Each row is a point. Each copy is the shape, with its points in the same order, turned, moved and blurred by noise. Say if it was mirrored as well.

Shape:
[[ 41  25  27]
 [ 32  16   5]
 [ 26 -23  12]
 [ 39 -12  25]
 [ -4  -2   7]
 [ 41  26 -10]
 [-37 -51 -31]
 [ 12  -9  43]]
Copy 1 (8 x 3):
[[ 32   9  41]
 [ 28   6  17]
 [ 13 -27  22]
 [ 27 -19  36]
 [ -8   1   2]
 [ 45  19  14]
 [-30 -50 -41]
 [ -8  -9  50]]
Copy 1 is: only turned
Copy 2 (8 x 3):
[[ 21  45  22]
 [ 15  27   0]
 [-16  42 -30]
 [ -3  55 -17]
 [-28  18  -8]
 [ 37  19   0]
 [-60 -16 -51]
 [-25  58   5]]
Copy 2 is: mirrored
Copy 3 (8 x 3):
[[ 35  52  10]
 [ 33  42  -9]
 [ 42   1  -2]
 [ 49  21   5]
 [  5   6  -8]
 [ 33  44 -25]
 [ -8 -55 -39]
 [ 29   6  29]]
Copy 3 is: only turned

Shape:
[[-20 -36  -6  11]
 [ 28   2 -25 -52]
 [-24  59  36   3]
 [-11  66  33  14]
 [ 33  53  28 -10]
 [ -5 -23 -25  20]
 [ -2 -23 -20  -2]
 [  6  50  16  27]
 [ 10 -17   2   2]
 [ 16 -25  13 -31]]
Copy 1:
[[-42 -29 -26  23]
 [ -2  -8  -9 -56]
 [-23  41  49  24]
 [ -7  49  48  33]
 [ 27  20  49  -6]
 [-18 -16 -36  22]
 [-25 -27 -27   5]
 [  8  31  24  35]
 [-10 -29  -8  10]
 [-23 -42   8 -14]]
Copy 1 is: only turned
Copy 2, 10 rows:
[[ -2 -23  -9  -7]
 [ 39  54  -6 -35]
 [ 13  39  12  74]
 [ -1  51  19  72]
 [  8  70  37  31]
 [-20  -2 -17 -12]
 [  3   6 -13 -19]
 [-21  47  13  49]
 [  0   9  12 -11]
 [ 30  13  23 -23]]
Copy 2 is: mirrored

Shape (7 x 4):
[[ 16  16 -12 -21]
 [ 39  22  48   5]
 [-52  -9  50  21]
 [-26 -41   2   2]
 [ 36  15 -18   6]
 [ 35  14   1  19]
 [-20 -35  36   0]]
Copy 1:
[[  5  -5  -1 -22]
 [ 65  -8  29   1]
 [-14  -3  67  58]
 [-21 -29   7  40]
 [ 30   6 -25   2]
 [ 50   4 -10   5]
 [ -5 -42  30  36]]
Copy 1 is: only turned
Copy 2, 7 rows:
[[  3   9 -11 -35]
 [ 50  53  21 -28]
 [-34  48  64  14]
 [-19 -16  42   1]
 [ 32   8 -27 -13]
 [ 30  23  -7  -1]
 [ -5   4  65  -8]]
Copy 2 is: only turned

Shape (11 x 6):
[[-38  47  24  30 -20 -38]
 [ 27 -31   5 -28 -19 -33]
 [  3  14  17  25 -24 -29]
 [ 21  23 -19  45   6  19]
 [ -1  19 -42 -31 -48  37]
 [ 37  36  -3  31  20  21]
 [-14 -33 -14 -14   6  13]
 [ 39  47  14 -34 -22 -18]
 [  6   1 -39  14  21  19]
 [-40 -28  34  49 -11 -22]
 [-40  -4  45  40 -32  28]]
Copy 1, 11 rows:
[[-54  57  -5  55   4 -28]
 [ -1 -12  -8  -6 -24 -54]
 [-23  16  -5  52  -7 -24]
 [  5  -2  11  48  41  14]
 [-33  -5  61 -16  -5  22]
 [ 29  17  10  41  36  15]
 [-28 -18 -20 -22   8  -1]
 [ 20  43  38  10 -18 -33]
 [-11 -14   3   4  50   6]
 [-56  -3 -56  50  -7 -10]
 [-53   9 -33  48 -31  35]]
Copy 1 is: mirrored
Copy 2 (11 x 6):
[[-53  46  37   5 -17 -11]
 [ -2 -41  34 -15  36  25]
 [-13  19  37  18   6   1]
 [ 22  30 -18  35  18   2]
 [ 14  11 -38 -30 -17  57]
 [ 38  38  -6  19  19 -29]
 [ -9 -42 -23  10  -4  12]
 [ 11  13  33 -49  22   7]
 [  7   1 -43  22  19  -1]
 [-42 -16  35  64 -20  -2]
 [-12   2  27  45 -62   9]]
Copy 2 is: mirrored
Copy 3, 11 rows:
[[-18  41   2  25  31 -59]
 [  5 -28  13 -25 -23  -2]
 [ -7  18   0  17  -4 -34]
 [  6  48 -18  33  -2  28]
 [ 46  46 -39 -48   6  12]
 [-15  58  11  28  -1  40]
 [ 34 -18  -1 -10  23  22]
 [-25  52  16 -46 -23 -11]
 [  3  23 -27  14  20  46]
 [ 20 -19  16  57  22 -40]
 [ 62  27  28  43  26 -35]]
Copy 3 is: mirrored

Shape, 11 rows:
[[-18   1 -35  52  26 -30]
 [ 38 -12  28 -11 -58 -25]
 [-35  19 -15  16  54 -27]
 [ 19 -54  -2 -64 -47  -7]
 [-13   8   7   0  15  19]
 [-32 -22  -7  28  -6  23]
 [ -3  24  12   5 -10  23]
 [-57  29  -1  13  35 -75]
 [ 17  -1  27   6   7  14]
 [-26  41 -25  39   1  -9]
 [ 18   3  -3 -50   7   7]]
Copy 1:
[[-17  32   8  21  52 -31]
 [ 54 -41 -13   8 -37 -17]
 [-36  28  30 -22  43 -11]
 [ 50 -80 -43 -39   6 -13]
 [-13 -20  11  -6  21  25]
 [-26 -36  -4  26  39   2]
 [-11 -14  -1   5  -5  34]
 [-50  35  30 -34   8 -55]
 [ 15 -25  23   5   6  24]
 [-35  32  -9  21  16  -1]
 [ 28 -24 -12 -47  12  25]]
Copy 1 is: only turned
Copy 2, 11 rows:
[[  9  32 -45   5  61 -18]
 [ 17 -17  32 -40 -29 -27]
 [-38  13 -29  14  71  -4]
 [ -6 -47 -10 -62 -46  19]
 [-24  18   7   4  22  26]
 [ -6  50 -18 -17   8  27]
 [-12  19  22  16   2  15]
 [-64  14 -34   6  67 -56]
 [  0   7  30 -12  21  21]
 [ -9  38 -22  38  26 -20]
 [-20 -41   6  -2   2  29]]
Copy 2 is: mirrored

Shape:
[[-12  -9  22   5  13 -49 -19 -34]
 [ 19   9  43  -1 -16   4 -33 -56]
 [-18 -27  36   9   6 -14  15 -58]
 [  4  20  25  21  -6  39  34  24]
 [-15 -69  39  44  31 -30 -36   2]
 [  8 -51  30  19  15 -38 -23  -1]
 [ -2  24  23  26  -4 -30 -35 -33]
 [  7  17  59   2  22 -11  -9 -14]
 [ 41  15 -34  32   2  35  19  18]
 [-31  -4  -4  28 -19  27  31  60]
 [ 25  26   8  37 -11   6  64  40]
 [ 23   6 -17 -11 -12   6  11  43]
 [ 41  19 -12 -11 -16  38  43  37]
 [ 10  30 -27   2  32  35  28  41]]
Copy 1 (14 x 8):
[[ 19   0  17 -22  23 -18 -42  53]
 [ 15   7  45  -9 -21  24 -55   9]
 [ 37  30  10 -47   8  22 -27  41]
 [-17  12  20  17 -24  44  39  12]
 [ 53 -28 -22   5  55  33 -50  55]
 [ 48 -33   0   8  31  18 -26  36]
 [  2  17  24  19  -3  -5 -57  42]
 [ 10   7  58   4  25  15 -25  23]
 [  4   6 -22  46 -19  -4  26 -26]
 [-30 -14 -35  23 -19  36  46  38]
 [  8  10   3  44 -36  12  63  20]
 [-18 -37  -1  29 -22 -10  19   2]
 [-14 -12   2  16 -44   3  51 -23]
 [-40  -1  -5  34   8  -8  50 -20]]
Copy 1 is: mirrored
Copy 2:
[[-11 -26  -3   3  -1 -46 -20 -38]
 [-18 -25  31  12 -21   9 -41 -26]
 [ 12 -55  34  31   7 -23   5 -27]
 [ -3  38  54  31  11  -1  23  17]
 [-11 -50  -2  21  45 -64 -35  26]
 [  1 -25   2 -11  27 -45 -25  10]
 [-23   0   5  29 -19 -25 -34 -30]
 [-24  -1  49  14  19 -17 -18 -28]
 [ 37  52  -4  37   7  20   6  20]
 [ -8  35  13  26   8 -26  54  56]
 [ 36  66  49  32   2 -27  27  13]
 [  7  54   1 -12   4  -2  23  19]
 [ 30  69  31  -4   2  27  29  24]
 [  9  66   6  22  41  12  41   7]]
Copy 2 is: only turned
Copy 3 (14 x 8):
[[ 13 -12  22 -37  29  -1 -13 -41]
 [ 58   7  11 -46 -23  28 -23 -47]
 [  2 -27  39 -35 -13  26  13 -53]
 [ 21   6  22  32 -50  36   5  31]
 [ 26 -69  48   2  41   8 -42 -32]
 [ 29 -53  31 -18  21  -5 -28 -11]
 [ 37  19  18 -19  10   4 -21 -45]
 [ 41   6  41 -34   3  25 -12  -6]
 [ 48  -6 -26  50 -32  14  27  18]
 [-25 -13  12  49 -36  16 -20  45]
 [ 15   2  29  42 -43 -17  26  36]
 [ 25  -5 -20  10 -25  -5  -5  49]
 [ 35  -3 -17  17 -58   9  21  60]
 [ 28   6 -15  39 -10  32  30  55]]
Copy 3 is: only turned

Shape (13 x 8):
[[ -3  40   7  15  17   4 -22  -5]
 [ 14  -1  -2  26  12 -15 -35  -8]
 [ -7   4 -14   7  60 -32  22 -45]
 [-24   0 -38  31 -41  39  -5  40]
 [-72  -5  34  46 -25  14 -23   2]
 [-30 -23  10 -38 -36 -15  46  -6]
 [-10  -9  18 -25  35  -6   9 -46]
 [ 16  21  -9  48  -9  14  -4  25]
 [  3  -6   6 -21  -1  -7  52 -11]
 [-21   8   4 -23  -8 -24  50 -17]
 [-12  15  -7 -25  25 -43   7 -20]
 [ 18  26 -16  67 -13  -1 -42 -29]
 [-28 -32  19   0 -64  -4  41  62]]
Copy 1 (13 x 8):
[[ 35  -3 -16   6  23  13 -17  29]
 [ 37  -7 -22   2  -4   8 -48  -6]
 [-28 -10 -37  30  40  34 -23 -26]
 [ 27  26 -36   3 -77  17   6  39]
 [ -5   3  34  -8 -51  26 -39  55]
 [-34  33  -4 -66 -18  17  25 -10]
 [-11 -23   8 -19  30  44  -4 -26]
 [ 39  -5 -23  20 -31 -24  -5  24]
 [-20   1 -12 -27   1   4  33 -22]
 [-38  26 -15 -36  14  12  13   1]
 [ -8  20 -37 -23  36  34 -23 -12]
 [ 52  19   9  51 -20  -5 -53  -1]
 [-28  17 -22 -66 -74 -37   5  20]]
Copy 1 is: only turned
Copy 2:
[[ 29  45   3  26  -8 -14  43  -2]
 [ 27  28  31  48   6 -26  16 -11]
 [ 50  23 -10  29  77 -25  32  11]
 [-53   6  -2  47 -19  24  25 -26]
 [-22  57  24   3  12   9  37 -79]
 [-13 -25  -4 -44  40  -5  12 -17]
 [ 53  30  -3 -12  52  -9   3   0]
 [  6   7  21  56 -17  11  51 -14]
 [ 21 -23   0 -19  38   8  29   4]
 [ 10 -11 -15 -28  46 -14  40  -4]
 [ 25  20  -3  -2  43 -46  29  15]
 [ 39  22   8  77 -19 -26  33 -48]
 [-63 -34  45 -29   9  19  40 -25]]
Copy 2 is: only turned

Shape, 12 rows:
[[ 18  -7   0  -1  51 -10 -50  -1   3]
 [ -9 -20 -41  48  36 -16 -49  14 -22]
 [-23  75  -8 -31   3 -27  10 -32 -14]
 [-24   8  15 -24 -45 -22  42 -27  13]
 [ 19  26   8 -37   6 -24  25  36  -9]
 [-32  37 -24  -4  28 -34  -1 -33 -53]
 [-32 -23  14  22  42  -2 -11  23  32]
 [ 11 -28  -6  11  58   7  16   0  14]
 [-41  -2  29 -42 -46  35  20 -44   4]
 [  7   0  43  16  43  10   6  20 -10]
 [-20  22   0  15  11 -58  -7 -50 -32]
 [  4  -5 -22  66  30   7 -34 -12   7]]
Copy 1:
[[  3   9 -17   5  73 -28 -23  -8  27]
 [  4 -29 -62  36  61 -15 -39   5  -5]
 [-40  74 -10 -21  -3  -6 -39 -31 -23]
 [-22  16  19  -9 -47 -11  18 -27 -12]
 [-11  45   2 -23  14 -33  12  32 -15]
 [-64  31 -34   6  37   2 -36 -22 -35]
 [ 32 -32 -12 -22  50 -29  -7 -20 -11]
 [ 17  -9 -15 -15  68   5  27  -8  15]
 [-27 -10  62 -28 -37  17 -20 -28  11]
 [ 20   8  26   0  63 -12   4   7 -32]
 [-54  26 -21  35  22 -21 -19 -51 -25]
 [ 31 -14 -46  39  49   6 -29 -20  -1]]
Copy 1 is: mirrored
Copy 2, 12 rows:
[[-19 -19   9  38  43  -2  -9 -22  23]
 [-28 -27 -44  14   0 -27 -32 -40  11]
 [-27  67  44  48 -21 -25  34  19  20]
 [ 18  14  55 -18 -40 -31  39  25  38]
 [ 15   3  18  34  14 -21  16  59   2]
 [-45  36   8  28 -21 -48  26 -17 -23]
 [-18 -10 -19 -24  43 -17  -4  -8  57]
 [  8 -18 -25  -2  41  -3  35 -17  25]
 [-11  21  65 -55 -38  16  29  17  25]
 [ 15  17  -4 -12  55  -1  -4   2   6]
 [-16  33  28  19 -16 -64  14 -46   1]
 [ -5   7 -34   4  12  -1 -25 -57  34]]
Copy 2 is: mirrored

Shape, 15 rows:
[[ 16  33  12  49 -38   6  10  24   3]
 [ 19   5 -18 -45  50 -13 -38  18 -26]
 [ 56 -10 -11  44  -2 -12  -6 -27 -41]
 [-41 -35  34  10 -15 -14  11  24  34]
 [-19 -45  49 -30 -36 -24   5   3  19]
 [ -9  -7 -33 -55  19   8 -46  31 -45]
 [  2  10 -28 -38  33  34 -17  23 -42]
 [ -4 -39   1 -28 -53  -3  36   0   0]
 [-13 -40 -55   5   6  -9 -12 -29 -33]
 [  8 -53  30   0 -27  27  -7  22  29]
 [ 36  34   4  30  -8  25  -8 -50 -10]
 [  5 -25  37   7 -21   9  62  11  34]
 [ 30   6  29  51 -12  27  30 -32 -23]
 [-20 -30  51  -1 -23  -5  18  59   6]
 [ 33  28 -38 -19  35   7 -33  40  -6]]
Copy 1 (15 x 9):
[[ 17  55  -4  44 -28  -8  11  -4  11]
 [ 21  -5  12 -42  38  21 -52  -8 -23]
 [ -3  -4 -31  52  11 -11 -26 -43 -30]
 [-29  -9  12  -7 -36  -7  11  55  24]
 [-23 -35  44 -20 -61 -14  -3  28   0]
 [ 16   7  20 -47  17  67 -54   6 -43]
 [ 21   9  22 -16  39  56 -20   2 -37]
 [ -9 -20  11 -11 -64  11  28   3 -30]
 [-44 -18 -32 -11   6  47 -22 -20 -30]
 [ 18 -38  17  22 -48  20   4  38  18]
 [  5  11  14  53  12  13   2 -60  12]
 [  1 -15  15  13 -32 -25  56  30   4]
 [ -9  10  15  76   4  -9  25 -22 -12]
 [  4   4  26   5 -50 -11  -1  73  -9]
 [ 54  20  -9 -20  35  33 -35  -2  -6]]
Copy 1 is: only turned
Copy 2 (15 x 9):
[[ 38  47 -19  17 -13  19 -12  32 -14]
 [-25  -2   9 -70  44 -12 -23 -22 -23]
 [ 24  -1 -37  26  24  -9 -25 -25 -63]
 [ 10 -16  30  13 -31 -15  -1  36  37]
 [  9 -17  32   0 -55 -34 -18  -9  31]
 [-37 -19   9 -78  12  14 -53  -1 -29]
 [-24 -11   1 -63  20  43 -25 -13 -31]
 [ 12 -27 -20  -9 -70  -6 -11  -9   6]
 [-40 -51 -40   5   9  -3 -34  -4 -29]
 [ 52 -31  17  -2 -22   7 -31   3  31]
 [ 10  39 -35  34  21  30 -25 -43 -14]
 [ 44 -10  -1  12 -45   8  38   0  27]
 [ 30  16 -15  54  -4  33   3 -24 -34]
 [ 34  -9  47 -14 -45  -5   2  35   8]
 [  3  15 -21 -69  50  14 -24   7 -19]]
Copy 2 is: only turned
